Each row is a point. Examples show where two turns around zero, p and q, send a point. Where does a point land after both, in the order given? Backwards means that the second turn is done in reverse. Each puzzle has new turns, and all numbers are rounded.
(in the rows, 128 means zero)

Turn p:
[129 123  91] => [132 129  91]
[141 128 170] => [135 117 170]
[146 125  90] => [149 125  91]
[ 95 111 190] => [ 84 113 183]
[129 153  99] => [141 156 104]
Turn q:
[119  71  86] => [126  60 105]
[144 124 167] => [141 137 167]
[141 166 132] => [138 166 121]
[108 151 127] => [107 148 119]
Where do these land?
q, then p backwards: [106 134 145] => [103 131 142]
p, then q: [140  78  81] => [136  71  89]
p, then q: [132 173 163] => [136 175 159]
q, then p: [118 136 115] => [122 136 113]
q, then p: [133 169 149] => [142 169 144]
q, then p backwards: [140  78 114] => [161  87 137]

Turn p:
[101 172 137 120] => [109 177 122 120]
[114 124 113 186] => [109 119 111 183]
[132 110 116 128] => [130 107 122 127]
[171 124 111 164] => [167 111 118 168]
[120 161 122  81] => [132 161 114  82]
[167  72 161 100] => [156  80 180 102]
[ 92 133 137 117] => [ 94 141 130 114]
Turn q:
[144 116 154 117] => [146 124 155 116]
[175 100 116 169] => [184 100 106 147]
[ 93 183 119 130] => [ 86 172 118 150]
[105 126 134 166] => [116 113 130 168]
[151  86 118  99] => [148  99 125  83]
[100 158 127  88] => [ 88 161 135 105]
Where do these land?
p, then q: [ 77 134  76 142] => [ 79 112  74 133]
q, then p: [171 149 135 118] => [170 153 127 123]
q, then p backwards: [135 130 169 141] => [149 125 163 143]
p, then q: [106 127 137 109] => [104 135 140 115]
p, then q: [157 135 145  78] => [151 156 151  85]
q, then p: [122  93 107 180] => [126  72 116 161]

Turn p:
[117 135 120 126 133 141] => [119 135 121 120 132 141]
[ 89 177 189 169 100  99] => [ 67 167 175 152  96  85]
[137  99 137 106 140 151] => [148 107 145 111 145 150]
[133 164 139 113 114 119] => [134 160 134 116 107 112]
[131 115  74 153 165 189] => [126 126  85 146 165 201]
[111 114 138  98  86  74] => [124  98 132  99  91  73]
[168 106  99 149 137 163] => [160 115 109 160 138 172]
[137 115 128 110 148  88] => [146 115 122 119 150  89]
Turn q:
[ 85 157  78 114  66 118] => [ 93 158  62 107  79 138]
[ 95 144 127 106  73  92] => [ 90 147 111 100  75 107]
[132 130  92 100  83 107] => [130 128  83  95  94 111]
[ 95 123 154 144 189 149] => [ 99 125 166 149 179 157]
[150 134 162 143 181 110] => [139 136 173 142 173 103]
[168 131 111 117 157 151] => [173 125 123 119 161 139]
[149 132 157 151 124 157] => [155 131 157 155 117 144]
[146  97 152 110 123 135] => [143  94 153 115 117 127]
[133 104 120 167 157 132] => [131 108 126 170 158 125]
Where do these land?
p, then q backwards: [133  95 117 128 101 103] => [142  86 123 131 106 118]
q, then p: [105 155 116 129 148 158] => [117 159 124 121 143 164]
q, then p: [108 113 123 147 196 168] => [112 132 144 145 196 171]
p, then q backwards: [133 133 138  88 110  92] => [159 127 137 100 109  94]
q, then p: [162 141  79 105 155 117] => [171 142  87 115 162 118]
q, then p backwards: [133 110 178 180 114 113] => [146 120 173 175  99 105]
q, then p: [135 144 119 103 140 182] => [159 147 137 115 136 177]
p, then q backwards: [115 132 154 144  61  92] => [120 107 167 142  71  91]

Turn p:
[128 133 148 155 128 119 140 115] => [130 126 138 158 135 122 149 122]
[114 115 152 131 110 128 134 138] => [108 110 146 134 113 130 137 129]
[160 149 146 113 131 126 141 133] => [151 145 156 114 130 122 143 140]
[146 122  31 137 109 134 115 126] => [163 137  44 116  96 121 101 124]
[125 125 139 120 127 113 110 121] => [122 125 142 129 133 114 112 118]
[115 156 133 115 131 124 142 126] => [115 157 136 121 131 131 141 122]
[124 124 115 134 143 115 133 144] => [119 130 111 129 136 117 129 147]
[119 114 147 116 139 131 143 114] => [118 113 140 118 146 132 144 116]
[121 115 140 130 134 162  95 135] => [126 109 138 134 132 161  96 132]
Turn q:
[120 117 137 135 121 162 129 141] => [122 120 142 128 118 163 123 132]
[141 148 120 112 104  96 130 121] => [136 148 118 120 109  91 138 132]
[141 143 114 101 102 136 111 136] => [136 148 118 102 101 126 112 143]
[158 146  91 151 158 137  99 175] => [136 135  84 153 146 147  99 182]
[101 116 131 111 134  95 133 102] => [113 113 128 112 138  94 139  98]
[120 107 137 147 115 134 139 118] => [128 110 142 143 115 137 136 110]
[124  93 133 129 141 127 135 111] => [138  96 136 127 140 129 130 107]
[119 149 114 115 132 111 153 112] => [125 146 110 118 135 113 155 111]
[156 134 132 142 141 162 107 136] => [148 140 134 141 138 157  98 145]
[111 140 144 142 128 133 122 127] => [107 138 142 140 131 133 124 123]
[117 115 155 120 133 115 150 128] => [121 114 153 121 138 119 154 124]
Where do these land?
q, then p: [127 115 143 134 123 144 149 157] => [120 108 137 124 117 153 147 146]
p, then q: [140 157 150 117 122  93 131 139] => [111 150 150 135 133  97 147 145]
p, then q: [143 116 109 118 133 151 107 126] => [150 124 121 113 125 135  97 136]
q, then p backwards: [114 134 114 126 144 164 120 112] => [108 136 115 116 139 157 113 110]
p, then q: [140 143 138 151 115 106 124 125] => [129 136 136 161 122 110 137 133]
q, then p backwards: [104  96 127 118 135 163 109 104] => [112 106 133 100 122 158 100 104]
q, then p: [140 132 128 122 101 118 161 137] => [133 132 132 119 102 119 163 134]
q, then p backwards: [ 99 114 112 128 125 138 122 139] => [101 106 120 123 121 142 127 134]
q, then p: [146 145 131 137 153  75 129 113] => [130 147 114 147 158  82 139 145]

Turn p:
[ 86 125  94 109 111 117 135 121 120] => [ 84 114  98 128 113 104 126 126 117]
[163  69 153 151  95 158 131 120 149] => [169 100 140 147  93 184 120  96 126]
[105 133 163 123 140 116 150 141 121] => [112 114 159 137 135 120 156 147 132]
[145  93 137 128  65 106 118 173  96] => [149 115 133 159  66 134 106 172  93]
[144 120 115 152 178 135 138 178 108] => [158 118 108 151 180 137 133 171 133]
[138 125 129 130 152 178 110 160 165] => [129 132 126 131 156 179 101 135 169]
[118 164 144 130 199 136 105  85 106] => [121 145 156  95 206 106 133 104 114]
[109 163  96 140  72 114 132 101 149] => [102 166 104 142  82  97 126  93 137]
[147 116 116 135 123  54 101 132 134] => [170 114 127 116 102  69 104 142 134]
[126 171 133  83 146 167 160  68 132] => [ 86 160 129  73 147 150 176  91 123]
Turn q:
[ 99 144 133 114  89 175 149 129 143] => [112 138 106 137  70 157 144 125 145]
[129  97 110  92 132 125 128 104 124] => [113 102 130  87 132 126 143 109 123]
[132 112  91 118  73  96 151 116 113] => [136 109 116 104  84  84 132 115  90]
[116 132 152 180 138 144 161 101 109] => [124 141 135 190 134 131 148  91 115]
[138 144 174 102 175 110 110 164 169] => [149 154 165 112 163 140 130 169 185]
[125 126 119 141 193  99  98 159 157] => [126 139 123 124 198 105 120 164 161]
[181  88  75 125  93 119 130 111 125] => [163  71  97  96 121 111 131 118  84]
[147 148 115  98 148 103  91 111 160] => [150 133 123  81 154 123  97 120 161]
[101 125 179 188 148 136 101 139 105] => [102 128 161 203 152 134 104 137 137]
[112 164 132 122  89 173 161 148  76] => [105 165 124 147  71 167 132 134  81]
Where do these land?
q, then p: [137 120 121 108 145 113 158 133 177] => [140 126 108 101 113 132 166 142 162]
p, then q: [171 110 105 103 109 137 146  95 153] => [140 112 100  85  92 151 137 102 114]
p, then q: [112  85 131 140  89 116 131 182 135] => [133  78 111 172 109 113 117 166 123]
p, then q: [166 133 137 107 171 148 116 107  92] => [119 151 152  93 157 175 139 129 104]
p, then q: [ 77 162 173 180 118 163  86 154 130] => [117 150 148 208 155 133  88 120 176]
q, then p: [117 161 117 137 142 155 141 129  96] => [102 163 118 144 156 123 129 119 108]
q, then p: [180 144  90  98 134  99 125 118 139] => [145 137 112  59 128 133 127 155 110]
p, then q backwards: [107  97 155 187  87  89 151 151 154] => [115 104 181 184  75 123 143 121 155]
q, then p: [ 73 165 171 119 127 140 108 120  85] => [ 77 159 181 158 134 120 104 100 132]
q, then p: [141 104  80 102 157 119 119  91 119] => [109  92 110  73 149 118 137 124 106]
